Each row is a point. Each copy is the shape, with its points in the same order, stretched, turned, moved and blurred by noise. Say if it was mirrored as well.

Shape (9 x 3):
array([[ 1.01,  2.05, -1.18],
       [ 0.01, -0.54, -0.39],
       [ 0.11,  0.78, -1.40],
       [-0.54, -0.98,  1.62],
       [-0.82, -0.62,  2.05],
       [ 1.09, -2.38, -1.76],
       [ 0.11, -1.79,  1.26],
       [-3.17, -1.69, -3.90],
       [-0.29,  0.60,  0.42]])
Copy 1 (9 x 3):
array([[-0.88, -2.03,  2.87],
       [ 0.07, -0.30, -1.19],
       [-0.40, -1.94, -0.01],
       [-0.34,  2.19, -1.86],
       [-0.26,  3.21, -1.33],
       [ 3.10, -1.15, -3.12],
       [ 1.08,  2.51, -2.01],
       [-1.11, -4.27, -5.98],
       [-0.75,  0.35,  0.27]])
Copy 1 is: mirrored
Copy 2 (9 x 3):
array([[-3.35, -2.40,  2.69],
       [ 0.50, -0.84,  2.15],
       [-1.54, -1.13,  3.50],
       [ 2.02,  0.37, -0.32],
       [ 1.85,  1.04, -1.20],
       [ 2.45, -2.38,  4.48],
       [ 2.70, -0.62,  0.38],
       [ 0.69,  2.88,  7.50],
       [-0.61, -0.27,  0.98]])
Copy 2 is: only turned
Copy 3 (9 x 3):
array([[ 0.32,  0.20, -3.60],
       [ 1.12, -0.55, -0.13],
       [ 1.16, -0.88, -2.09],
       [-0.93,  0.12,  2.11],
       [-1.98,  0.21,  2.15],
       [ 4.35, -0.19,  0.55],
       [ 0.54,  0.07,  2.17],
       [ 3.76, -4.37,  1.11],
       [-0.85, -0.56, -0.57]])
Copy 3 is: only turned

Shape (10 x 6):
array([[ 0.70, -0.84,  1.58, -0.98,  2.02,  0.07],
       [ 1.02, -2.21,  0.15, -0.85,  0.95, -3.63],
       [ 0.89, -1.76, -3.04, -0.25, -1.52,  2.13],
       [-4.42,  2.64,  1.17, -4.07, -2.03, -0.28],
       [ 1.45, -1.22, -3.45,  1.08, -2.07, -2.83],
       [-0.71, -1.83,  2.17,  0.43, -1.46,  2.70],
       [ 1.82, -1.27,  2.06, -0.60, -0.98,  2.70],
       [ 1.32,  0.47, -2.41,  0.27, -1.31,  1.21],
       [ 0.03, -0.96,  1.36, -2.21, -2.28,  0.25],
       [ 0.48, -0.82, -2.82, -1.13, -1.63,  1.45]])
Copy 1 (10 x 6):
array([[-1.17, -0.29, -1.49, -0.98,  1.07, -0.31],
       [ 2.54,  1.39, -2.42, -3.73, -0.28,  0.66],
       [-0.44, -1.65, -2.07,  1.07, -2.70, -0.46],
       [ 1.27, -3.51,  2.94,  0.10,  3.23, -4.25],
       [ 3.54,  1.74, -0.48, -3.06, -3.86,  2.68],
       [-1.63, -3.14, -0.49,  2.19,  1.43,  0.37],
       [-2.85, -3.06, -1.40,  0.24,  0.33,  0.75],
       [-0.74, -0.06,  0.17, -0.49, -2.99,  0.83],
       [ 0.00, -3.55, -1.15, -0.64,  0.43, -0.94],
       [-0.30, -1.57, -0.97,  0.42, -2.52, -0.95]])
Copy 1 is: only turned
Copy 2 (10 x 6):
array([[-0.59,  2.10, -1.03,  0.50, -0.60, -2.61],
       [ 1.42,  1.10, -2.85, -1.39, -2.93, -2.71],
       [-2.94, -0.83,  1.63, -0.54, -1.55,  0.96],
       [ 3.64, -3.07,  3.02,  2.06,  0.13,  0.62],
       [-0.39, -1.47, -0.70, -3.88, -2.75,  0.62],
       [-2.45, -0.14, -0.38,  3.63,  1.30, -0.46],
       [-3.76,  0.36, -0.17,  2.00, -0.19, -2.48],
       [-1.88, -1.26,  2.02, -1.93, -0.39,  0.29],
       [-0.96, -1.61, -0.08,  0.93, -1.40, -1.71],
       [-1.93, -1.53,  2.08, -1.09, -2.13,  0.98]])
Copy 2 is: only turned
Copy 3 (10 x 6):
array([[-0.95,  1.32, -1.94, -2.07,  1.07, -1.71],
       [-0.04, -0.41, -2.05, -3.64,  0.53,  3.26],
       [-2.30, -1.25,  0.18,  2.39, -4.84, -1.15],
       [ 1.85, -7.41, -1.68,  2.11,  4.80,  0.30],
       [ 0.01, -2.27,  1.42,  0.19, -3.25,  3.75],
       [ 0.20, -0.90,  0.18, -1.97, -1.99, -4.61],
       [ 0.93,  1.64, -2.29, -0.22, -2.45, -4.40],
       [-0.67,  0.20,  1.31,  3.84, -2.91, -0.13],
       [ 1.42, -2.37, -3.87, -0.73, -1.39, -1.12],
       [-1.63, -1.88, -0.27,  2.76, -3.13, -0.47]])
Copy 3 is: only turned
Copy 4 (10 x 6):
array([[-0.70,  0.43,  1.90,  1.96,  0.39, -0.40],
       [ 1.27, -3.63,  1.85,  3.47, -0.27,  2.44],
       [ 0.11, -2.79,  0.22, -1.29, -0.39, -0.60],
       [-4.93,  4.87, -1.43, -2.60, -4.79,  3.50],
       [ 3.65, -4.85, -1.32,  1.41, -1.36,  2.16],
       [-1.83,  2.07,  1.04, -2.12,  3.30,  0.75],
       [-2.21,  0.99, -0.22,  0.54,  3.22, -1.48],
       [ 0.96, -1.07, -1.64, -0.22, -1.03, -1.27],
       [-3.12,  0.27, -0.72,  0.45,  0.55,  1.60],
       [-0.76, -1.87, -0.76, -0.97, -1.75, -0.51]])
Copy 4 is: mirrored
